Every row gives one point. To make a cloud, some directions were put in groups of two or more. Within a group, all points are equally far from the middle, so they leave a hole (a ring in 2 directions, a hollow ball in 3). The other directions are filled evenly. Then the cloud was stretched, turned, moved and blurred a little. How many holes are there, and how many directions does each take, smallest first?
(in the rows, 128 means zero)

Cloud (13 x 2)
[[ 78 123]
 [109  87]
 [138 138]
 [ 97  75]
 [ 72 105]
 [124  70]
 [ 96  84]
 [ 72 113]
 [180 103]
 [ 99 134]
 [113 124]
 [121  76]
 [107  61]]
Holes: 0

Cloud (20 x 3)
[[139 109 180]
 [189 135  97]
 [123 169  81]
 [192 100  80]
 [ 92 145  97]
 [139 157 167]
 [108 165  89]
 [105 182 104]
 [170 136 187]
 [ 89 184 127]
 [112 117 166]
 [125 165 192]
 [152 110 157]
 [ 91  94 166]
 [154 178 195]
 [157 142 149]
 [167 122 101]
 [115 147  98]
 [190  85  81]
 [181 135 151]]
Holes: 0

Cloud (28 x 4)
[[ 99 140  90 129]
 [138 136  92 134]
 [125 196 130 109]
 [ 80 123 164 170]
 [129  64 145 112]
 [ 80 145 187  95]
 [108  67 138 102]
 [ 98 195 141 115]
 [102 139 179  64]
 [141 173 103  98]
 [128 187 158 142]
 [104  84 127  77]
 [130 193 149 125]
 [120 153 160 182]
 [126 137 184  69]
 [ 93 194 142 113]
 [151  79 174 142]
 [159 134 108  85]
 [ 82 181 161 123]
 [144 173 105  96]
 [ 86 144 159  56]
 [ 76 157 178 133]
 [119  86 126  72]
 [ 72 167 161  90]
 [ 84 127 161 174]
 [ 80 150 175  79]
 [ 80 151 175 155]
 [ 77  94 119 107]]
Holes: 2 (2, 2)

Cloud (78 x 8)
[[147  69 154 155 124 125 197 135]
 [ 94  92 196  78 159 111  99 150]
 [167 146 152 158 147 144  54 123]
 [110  74 128 144  90 162  97  81]
 [120  59 149  72 120 120  79 132]
 [142 126 175 167 114 140 200 103]
 [185 101 181 172 149 154 121 171]
 [116 135 104  76 117 116  63 103]
 [129 143 148 147 191  71 178 172]
 [120  86 158 144 192 173 111 170]
 [186 126 176 159 176 121 145 192]
 [161 140 168 179 174 125 192 168]
 [152 181 169 138 136  45 150 138]
 [101 113 116 129 178  95  55 150]
 [ 65 129  98 116  67 142 114 129]
 [138 152  66 121 105 114 156  94]
 [131 213 127 129  94 127 104 181]
 [148 116 125 137 119  40 171  98]
 [162  96 126 130 199  89 102 107]
 [134 124 120  58 109 161 125  96]
 [164 137 223 123 151 142 125 141]
 [166 150 165 190 145 149 152  84]
 [ 96 140 157 119 148 116 153 223]
 [199 122 124 188 170 104 124 110]
 [120 176 164  85  98 118 126  90]
 [119 145 147 148  30 129 106 138]
 [ 52 128 100 125 131 109 148 132]
 [ 82  86 147 165 167 162 117 113]
 [ 93  69 161 154 188 109 136 121]
 [129 127  94 143 186  82  77 135]
 [128 157 148 176 164  60 111 106]
 [177 135  94 189 135  71 101 113]
 [ 86 110 147 117 176 107 184 131]
 [143 182 175 130  97 108 209 162]
 [ 79  85 183  97 179 106 137 152]
 [156 106 113 151 173 161 185 130]
 [138 140  92 119 117 136  77  69]
 [ 84 142 143 191 117 106 116 183]
 [114 109 157 140 130 111  37 135]
 [136 144 135 163  35 112 177 130]
 [137 157 145 122 213 159 128 152]
 [104 152  98 144 169 110 178 171]
 [ 80 173 133  76  89 154 104 163]
 [147 165 129 194 108 186 170 125]
 [146  78  78 160 145  94 161 156]
 [148 171 116 108  87 164 189 117]
 [117  88  60 122 134 115  79 157]
 [121 132  79 196 129  90 121  91]
 [150  84 157  80  92 120  77 113]
 [ 77 108 135 160 116  94  80  84]
 [145 198 152  86  91  88 168 150]
 [115 131 103 166 132 153  56 169]
 [ 78 142 168 137 129  42 150 135]
 [ 94 136 100 181  89 105 114 181]
 [130 137  66 203 126 116 140 129]
 [107 137 181 119  48  96 130 165]
 [163 186 110 133  50 160 118 149]
 [146  83 141 115 185  82 153 100]
 [157 103  97 134 139 100  46 110]
 [202 131 169 171 149 119 109 172]
 [101 104 146 142  41 131 107 140]
 [102 127 164 178 103 178 104 155]
 [102  72 145 161 106 132 152  84]
 [132 140 195 158 100  99 200 168]
 [157 166 105 170 103 138 167 199]
 [186 152 135 156  47  81 143 113]
 [151 132 140  88 177 119  66 159]
 [171 154 103 202 124 147 177 116]
 [157 144 151 150 153  95 126  66]
 [ 91  85 153 167 146  93  66 118]
 [154 184 150 106 142 160 103 198]
 [134 109 137  80 104  87  64 106]
 [121 169 180 168 117 132 151  83]
 [143  95 124 136  36 119 130 158]
 [134 131 151 180 128 192 149 178]
 [ 82  91 181 118 171 147 153 129]
 [141 132  94 179  71 133  65 106]
 [157  90 172 203 111 155 136 123]]
Holes: 1 (8)

Cloud (107 x 9)
[[166  97  97 122 101 219 178 160 120]
 [105 159 121 140 112 160  99  48 156]
 [137  82  97 107 110 144 200 184 109]
 [ 73 120 150  81  82  71 124 152 137]
 [193 111  75 144  86 135 199 129 107]
 [100 164 136 135  74 124 140 184 164]
 [117  86 111 108  86 216 112 109 158]
 [175 163 104 186  95 111 173 142 143]
 [150  59 129  75 105 166 145  96 101]
 [173 188 148  99 108 196 115 112 115]
 [148 160 162 129  91 109 156 210 118]
 [107 109 115 164 103 192  94 152 151]
 [147 116  57 135  85 170 132 185 100]
 [205 102 132 103  94 144  96 147  80]
 [ 82 140 100 125  88 105 115 141  56]
 [140  65  92 194 109 156 167 108 152]
 [107  94 144 106 107  78 189 156 137]
 [182 144 141  69 105 198 104 131 100]
 [155 140  80  98 137 176 185 126 112]
 [149 133  66  90 105 171 119  91 156]
 [113 171 142 147  63 121 118  80  98]
 [138 192 138  92  62 135 148 160 127]
 [121 118 101  67  84 197 120 150 137]
 [ 87 129 132 144  67 135 146 106 198]
 [111 162 113 107 155 161 171 105  90]
 [107 196 100 195  99 151 156 104 135]
 [ 76  86 152 120 128 157 105 126 102]
 [195 136 111 128 128 106 117 178  98]
 [132 113  99  59 116 115 127  95 105]
 [134  71 127 130  89  93 166 202 103]
 [137  94  98  83 127 159  72 137 121]
 [200  94  77 159 111 180 149 156 134]
 [158 169 106 139 161 136 126 152 155]
 [130 196  93 105  75 150 119 150  90]
 [ 81 170 118 181  82 166 156 133 156]
 [132 138  74 182  40 124 193 158 124]
 [ 91 112 127 133  75  87  96  96 168]
 [203 181 111 156  94 136 186 157  96]
 [139  91 175  87  86 190 121  99 110]
 [142  82 107 118 108 151 187 199 145]
 [145 127 156 162 106 111  82 148 131]
 [147 115 138  59 149 150 140  74 137]
 [146  91  82 170  94 143 147  97 191]
 [ 73 108 126 140 131 165 173 111 178]
 [110 113 183 164  95  91 120 148 100]
 [128 123 131 140  66  77 185 103 157]
 [106 153  40 152 115 162 112 145 147]
 [ 99  76 152 126  52 139 148 110  88]
 [ 99 137 100 185  91 135  81 146 125]
 [124 120 153 161 159 161 111 148 122]
 [166  66 122  81 116 144 167  98 163]
 [ 52 125 146 120 103 139  91  86 124]
 [ 84  91  71 160  61 179 171 124 159]
 [195 139  81 129 113 140 159 102 155]
 [154 106 153 127  59  78 140 184  69]
 [177 101 139  92 129 133 148 141  51]
 [ 77 161  83 139  96 153 185 181 101]
 [108 139  49 119 109 185 115 153 145]
 [ 80 172  94 198  86 111 140 175 114]
 [138 161  56 145  78 133 131 181  89]
 [ 72 119 111 111  99 134 188 121  84]
 [129 149 115  53 133 127 107 154  79]
 [ 85 140  92 154  76 147 176  82 102]
 [190 140 118 148 106  98 126 188 107]
 [102 160  45 186 130 128 157 111 114]
 [ 44 106 135 108 116  83 123 114 152]
 [109 110 111 109  54 184 138 189 113]
 [149 104  96  94  73 171 172 187 158]
 [162 135  87 140 107 107  83 155 119]
 [144 182 103  84  89 108  99 122 112]
 [ 99  66 108  89  75 149 100 161 132]
 [ 98 165 146 156 165 151 136 116  91]
 [163 218  99 152 126 173 143 130  98]
 [147  97 101 123 116 159 146 184  58]
 [195 181 124 117 144 164 128 170  67]
 [157 144 158  62 112 161 130 199 108]
 [176  83 142 173 115 167 184 160 102]
 [111 180 120 102 106 164  80 107  88]
 [169 175 163  85  59 115 136 147 107]
 [ 69 114 131  95  73  94 145 192  93]
 [ 87 108  83 195 104 147 154  70 143]
 [ 97  91 113 117  55 194 163 149 168]
 [ 99  38 127 138 104 104 138 109 147]
 [112 130  64 111 116 140 123 183  81]
 [111 151 188 102 101 113 171 103  90]
 [165  82 173  96  83 135 206 125 127]
 [115 131 166 178  95 107 199 143 102]
 [ 61 129 137 141  95  77 149 188 123]
 [149 158 180  67 145 121  89 100 117]
 [185 144 102 109  94 155 145  72  94]
 [197 117  89 174  72 183 160 111 106]
 [105 123 114 121 100  44 156 143 109]
 [146 100 149 104  25 121 169 129  88]
 [101  79 125 127  48 129 115 138 182]
 [103  77  70 177 114 168 155 158 153]
 [ 82  84 120  66 103 143 110 168 114]
 [165 136  97  86  90 154 193 110 111]
 [173 175  92 115 165 168 159 140  98]
 [149 117 112  54 118 180  91 102 153]
 [140 153 179 105  74 112 144 202  74]
 [ 98 160 171  58  89 135 120 132  97]
 [144  45 102 165  65 170 173 108 158]
 [140  94 132 125 162 155 144  72 168]
 [148  62  78 126 112 122 180 132 105]
 [ 39  95 121 106  70 113 135 106 126]
 [201 119 154  92  67 116 129 126  72]
 [123 159 121 155  77 115 221 170  88]]
Holes: 2 (3, 6)
